Each wall is flat, endless, passes through zero and stands at right angles to its row. A trip goes straight from one point to another. List the walls that it crosses, first one first.
In the rows, zero is written as 128.

Walls:
(1): [148  76  95]
(2): [ 93 114 146]
Trips:
[ 58 139 135] to [ 93 126 118] => none
[107  75  89] to [166 142 113] => 2
[121  97 109] to [ 95 140  97] => 1
[172 136 115] to [129 124 120] => none
[113  68  91] to [120 129 163] => 1
[153 116 159] to [129 149 157] => 1, 2
[157  68 130] to [146 146 114] => 1

Walls:
(1): [155  97 105 104  93 180  91 128]
(2): [133 114 118 101 125 120 143 163]
(3): [ 98 156 130 132  88 154 123 112]
Trips:
[139 152 113 143 132 102 106 126] to [115 100 119 179 115 129 147 202] => 2
[106 157 188 102 120 116 110 124] to [129 140 175 157 103 138 134 110] => none
[106 119 157 154 101 113 153 116] to [ 96 162 135 173  99 132 127 137] => none
[ 79 110  90 127 136 134 138 197] to [209 182 124 138 119 134 110 128] => 1, 2
[200  98 129  93 144 173 119 142] to [ 72 146 129 153 162  88 150 129] => 1, 2
[151 116 103 112 116  84 120 111] to [121 157 190 124 186 128 102 118] => 1, 2
[151 120 103  77 101 125 116  98] to [110 105 164 152 104  99 143 102] => 2, 1
[ 87 113 122 109 159 116 137 152] to [100 129 153 133 129 152 140 139] => 3, 2
[127 161 151 162 142 111  95 121] to [106 139 179 163 186  85 101 170] => 3

Walls:
(1): [121 134 130 183 111 126 158 145 109 147 111]
(2): [182  76  97 123 134  54 132 111 109 115 166]
(3): [ 92 126  53 115 118  69 124  92 100 180 134]
Trips:
[186 155 166 105 103 113  83 131  98 165 141] to [151  86 126 169 153 169 119 137 127 134 156] => 1
[104 136 142 131 140 156 125 129 124 201 161] to [ 84 164 149 133 136 169 150 143 126 104 142] => 3
[121  99 103 145  79 105 149 133 106 131 173] to [ 68 155 138 141 104  98 155 160 177 160 144] => 2
[167  85  98 156 112 146 159 113 144 121  87] to [175 118 148 137 149 158 128 155 107 104 146] => 1
[175 117 123 119 157 109 178 142 126  90  67] to [106 100 165  76 129  84 105 127  87 168 127] => 1, 3
[159 120 140 111 109 162  96  87 135 118 220] to [ 88 151 115 102 111  98 153 139 166  89 143] => 3, 2
[147 150 142 120 114 133 154 117 117 102 165] to [109 112 125 166  86 139 149 153 128  98 119] => 1, 2
[132 142 127 118 141 137 166 108 118 103 199] to [114 115 141 137 154 129 124 120 136  96 163] => none
[172  87  94 128 145 177 147 160  67 173  97] to [110 106 116 157 140  96 125 161 123 132 105] => none

Walls:
(1): [153 146 123  89 105 169  99 162 135  91 121 140 142 163  94 127 136 125]
(2): [125  97 116 120 122 100 147 136  72 117 121 170 122 128 102  93  86 128]
(3): [154  83 108 111 141 106 174  97 160 116  92 103 104 152 123 111 168 165]
(4): [107 143 114 183 128 173 115 147 177 150  76 105 140 111  99 153  76 146]
(5): [ 85  96  87 126 135 144 180 142 119 149 112  93 145 126 110 101 181  81]
(6): [183  78  72 113 117 126  70 142 143 176 150 169 119 188 156 110 110 132]
(7): [112 149  60 164 145 164 138 109 131 154 123 138 128 153  75 115 131 168]
Trips:
[103 101 139 153 134 111  89 132  77 126 149 135 134 196  97 108 104 115] to [ 81  86 117 136 124 124 107 124 143 144 135 134 152  84 148 112  95 140] => 1, 4, 5, 7
[100 181 138 129 132 142 156 141  65 106 176 136 136 146 151 171 157  93] to [147 135 116 135 115 119 127 144 108 151  99  84 147  92  97 119 147 114] => 4, 7, 1, 3
[124  86  97 176 109 110 117 197 172 136 161 147 134 116 127 135 101  95] to [168  71 104 111  94 120  98 126 108 134 115 175 165 140 110 139 129 128] => 1, 5, 4, 3

Walls:
(1): [157 118 145 134 164 132 131 129  79 125 148 124 122 118  94 183 137  91
 134 130  91  51 132 116 127 100 146 197 107 151 109  74]
(2): [163 189 152 122 118  97 118 115 126 145 169 121 166  81 156 130  69 122
 117 140 187 158 108 175 121 164  78 164  88 128  84 140]
(3): [151  97 111 155  85 106 106 154 139  81 119  99 169 127 167 123 138 183
 126  88 146 155 145  96 111 103 191 104 170 147 142 107]
(4): [152  94 129 144 125 127 118 102 160 155  97 122 115 154 179  65 112 117
 115 104 161 109 167 163 137 101 142 108 129 115 163 180]
(5): [102 147 153 182 133 118 110 142 160 119 149 144 140  75 192 147 142 139
 137 170 179 112 159 125 106  74 146 159  95 115 197  69]
(6): [108 133  95 158  71 123 138 131 120  91 108 181  47 170 151 144 107 127
 124 144 147 181 189 134  98 131 119 116  78 142 152 105]
Trips:
[146 130 175 124 130  90 116 126  99 190 139 103 150 169 130 175 119 145
 127 135 158 132 137 173 118 168 125 178 121 112 120 106] to [119 139 156 171 132 109 136 142 156 125 135 115  65 137  81 156 105 139
 133 110 144 136  93 100 162 129 105 107  69 142 129  80] => 6
[167 135 189 117 123 108 106 117 148 150 149 111 149 131  83 138 156 113
  87 106 103 133 146 118 111 115 117 222 161 110 162 168] to [126 138 101 136 152 100  88 104 108 113 112  69 141 142 131 165 127 103
 110 153 107 153 160 104 162 166 129 120 130 140 113 137] => 4, 3
[ 77  97 154  99 125 117  97 124 103  93 111 115  99  81 156 125  90 161
 112  95 122  79 147 161 125 129 139 102 127 134 119  80] to [150 167 124 113 126  94 149  97 171  62 141  71 116 162  79 146 107  89
 113 135 147 107  71 164  80 139 136 106 110 141  92 108] => 4, 2, 5, 3, 6
[112  90 110 137 142 151 108 103 149 122 149 104 112 105 133 171  86 128
 111  90 146 134  86 137  76 171 138 127 151 132 154 112] to [ 99 151 104 153 120  58 149 113 145 120 103 132 147 128  82 144 130  96
 124  80 146 146 134 142 145 168 134 110 139 143 114 121] => 5, 6
[220  68 134  95  85 141 105 113 136 220 153 165 125 136  81 118 146 174
  70 112 112  95 133  98 156 125 142  63 129 165  89 141] to [120 164  98 121 102 154 122 200 119 149 131 121 146 108  79  73 152 120
 139  74 143 140 107 119 163 126 156 143 151 116 183 156] => 1
[133 155 152 186  99  94 161 135 101 125 122  84  73 151 111 153 116 121
 102 141  90 123  77 129 100 151 149 159 134  90 153  94] to [151  80 149 130 104 132 132 166 109 130 160 112 128 130 178 132 154 118
 157 130 122 136 185 108  74  79  80 123 208 105 124 116] => 3, 4

Walls:
(1): [127 118 176 101 116  94 122 140 125 172 123 129 113  88 105 120 101  99
 145 118 109 129 125 131 134 143 108 140 121  72 143  79  88 115 123  98
 126  59 155  96 131  67 119 139  27  92  97 100]
(2): [ 92 177 115 181 129 122  95 135 116 191 197 162 159 137 127 197 119 155
  92 147 151 157 112 128 183  92 131 136 146 145 120  85 147  83 115  81
 128  90 135 123 143 133  98 165 137  92 133 122]
(3): [122 107 138 124 109 165  92 125 149 142 143 157 117  39 138 121  75 156
 111 112 101 169 148 177 147 156 118 165 189 118 165 110 143 125 138 127
 206 174  67 102 160 148 104 135 156 120 120 143]
(4): [163 174  95  34  83  93 203 112 132 114 126 125 127 106 132 140 116  73
  94 133 158  84 141 118 163  62 160  89 179 157 127 115 165 117 190 157
 167  95 118 146 106  97 173 134 150 161 126 126]
(5): [102 169 134 149 104  79 127 109 133 102 148 141 128 147 151 110 172 148
 127 120 115 121  96  72 189 113  88 144 120 127 138 132 101 103  96 165
 128 126 192 117 123 165 149 128 111 158 150 166]
(6): [173 172 146 140 134 116 125 134 117  88 150 136 143 168 104 112 114 141
 189 177 132 116 116 106 178 132 145 119 129 112 128 154 118 122 181 101
 120 127 154 101 133 131 124 132 114 146 121 100]
(7): [167 168 115  94  73  77 146 132 176  97 187 152 119 158 138 149 144 149
  96 123 155 157 141 130 170  92 173 130  96 124 157 144 123 132 107 114
 136  88 141 119 133 168 157 175 109 117  97 107]
Trips:
[ 67 126 113 124 100 110 142 116 112 131 103 155 114 163 144 160  97 150
  49 145 130 109 153  82 167 135 116  87 150 113 163 139 161 134 123 148
 144 114  99 111 127 113 128 132 121 108  80  99] to [167 117 164 132  85 148 125 139  83  54 179 178 111 133 140 103 119 157
  96 127 172 135 165 199 183 130  44  58  74 103 170  79 156 151 122 139
 156  48 161 164 101 149  89  90 136 126 127 109] => 6
[115 108 194 145 131 116 145  72 171 119 144 140 119 111 112  86 137 100
 108 172 112 143  81 135 114 109 129 134  92 157 136 125  90  90 166  62
 115 103 181 174 151 127 128 148 150 128 168 100] to [152  98 126 128 110 196  85 112 105 168 108 125 135 137 106 153 135 140
 139 149 100  73 151 130 134 125 135 102  82  79 168 117 130 121 111  90
 148 113 143 133 104  94 183 130 127 155 147 142] => 7, 5, 2
[ 46 168 152 142 131 146 118 119  92 134 175 127 121  85  99 114 127 136
 115 132 153 109 119 178  65 147  70 138 160 156  74 122 125 126 149 115
 141 117 162 143 115 128 128 152  56 160 184 128] to [ 59 117 108 133 101 160 120 122 169 169 104 124 143 107 118  62 118 147
 137 105 158  83 143 100 135 145 118 143 151 147  97 124 111 106 139 115
  86 156 119 148 117 125 103 138 133 152 110 111] => 5, 2, 1
[ 87 160 149 108 108 161 145 191 151 147 125 104 124 138 183 126 156 134
 118 164 177 127 111 109  80 141 158 130 137 159 120 137  65 101 156  74
 126 122 114 113 121 174 149 136 104  65 109  80] to [110 131 114 159 118  88 106 143 146 112 102  97 111 126 117  76 158 140
 195 124 172 117 151 119 157 144 156 114 108 124 157 107 124 115 167 175
 134  79 103 116 100 136  93 145 132 122 107  90] => 2, 5, 4
[161 140 122 146 133 178  53 168 138 174 116 107 142 105 126  94 142 152
  83 163  96  83 184 134  95 164  98 153 137 129 145  94 116 121 166  79
 134 111 152 100 125 129 120 126  98 105  91  88] to [178 117 136 146 137  73 119 161 108 157 107 131 153 113 157 114  84 141
 158 138 153 112 132  97  88 105 100 124  88 125 101 121 176 140  94 146
  95 170 149 121 106 156 147 125 139 108  68 120] => 2, 3, 1
[113 118 126 131 142 146 136 159 212  69 152 149 125 167 113 178 150 134
  76 142 116 121  83 110 160  49 156 189 108 123 119 117 134 136 118  79
 144 138 135 112  99 104 133 170 109 163 114  82] to [ 98 162 129 124 126 150  72 135 100 127 133 179 140 146 152 168 107 100
 126 152  65 155 155 118 150 102 102  78 130 105 195 131  44  89  96 139
 160 120 174 135 116 150 137 166 153 121  88 144] => 1, 4, 3

Walls:
(1): [130 116 137 150  94 149 131 102 126 159 114 109 147 134  81 137 159 161
 119 143 149 126 157 125 144  90 112 127  68  91 116 136 113  87 141 130
 123  88 123 110  85 155 106 129 122 126 128 177]
(2): [113  73 142  63 121  99 117 117  98 132 116 163 106 143 151  94 144 109
 151 113 129 135  90 117 127 132 183 119 113 156 124 129 128 119 164 123
 129  90 129 132 144 142 111 148  85 105  96  96]
(3): [113 143 138 180 161 141 167 111 121  75  87 127 116 121 155 148 132 133
 113 121  79 134 112 139 137 124 133 147 112 101 126 168 176 144 132 176
 149 141 154  53 128 114  92 161 179 186  96  98]
(4): [172 187 139 132 151  85 158 108 100 114 105 193 168 150 179 138 122 131
 136 141 129 116 164 129  98 137  84  82 166  92 153 145  84 144 102  65
  95 168  75  76  96 167  74 183  98 144 165 129]
(5): [163 129  96 129 132  78 132 133 155 138  69 120 154 129 117 171 156  86
 112 119 158 149 129 164 144 139 111  97 107 121 139 126 116 106 124  87
 174 146  75 124 113 154  97 182  69  72  59 128]
(6): [105 141 128  89  99 144 115 121 139 124 178 143 121 115  80 183 178 130
 124 115 144 116 137 153  72 152 127 124 163 122 119 157 153 161 164 108
 103 147 131 132 114 155 166  97 130 184 192 172]
(7): [118 125 116 100 138 105 120  95 120 138 137  84 191 149 126 145 142 111
 112 157 130 185 105  81 113 119 125 127 107 140  98 149 133 128 136 128
 133 117 129 154 129  84 161 120 110 165 115 121]
(8): [112 104 147 144 103 123 147 109 130 142 115 107  87 143 122 140 100 113
 168 143 127  74 164 162 128  91 121 116 123 159 133 131 164  90 118 149
 121 126 181 139 139 147 150 145  57 167 140  83]
Trips:
[ 81 198 204 149 144 110 134  93 134 124  75 149 180 105 156 142 139 154
 180 142 171 129 118 129 138 144 172  90 153 175 124 146  93 157 100 105
  89 142 161 115 125 125 167 146 106 142  89 102] to [134 164  87  90 129 104 197 119 164 127 160 108 131 160 147 118 122 122
 141 118 135 107 134 112  91  81 159 147 125 126  95 135 158  99 128 119
 166 120 200 168 233 117 114 163 180 128 130 100] => 5, 4
[126 108 141  53  95 170 101 111 121 143 128 141 180 115  91 155 100 129
 147 104 118 144  90 125 124 131 180 151  63 102  98 133 168  84 127 193
 105 139  84 114 134  95 145 104 156 167  63 164] to [116 107 126 119  87 145 169 109  90 116 123 134 163  85 168 153 120 142
 110 139 164 190 137 144 158 116 115 164 127  92  88 130 129  96 147 131
 134  69 119 136 174 139 132 116 118  76  94 112] => 6, 5, 3
[160 186 181 147 111 118  93 120 123 103 118  93 155 172  84 137 169 116
 114  98 160 114 178 110 178 158 118 216 127 115 130 137 141 122 134 123
  90  83 148 130 165 145  83 161 144 173 128 157] to [137 201 132 140 120 116 131 120 151  86 100 155 133 115 123 133 151 138
 118 160  95 195 103 121 137 158  93 101  80 133 160  99 130 134  69 103
 121 148  75 124  73  58 116 172  95 116 130 109] => 5, 6, 1
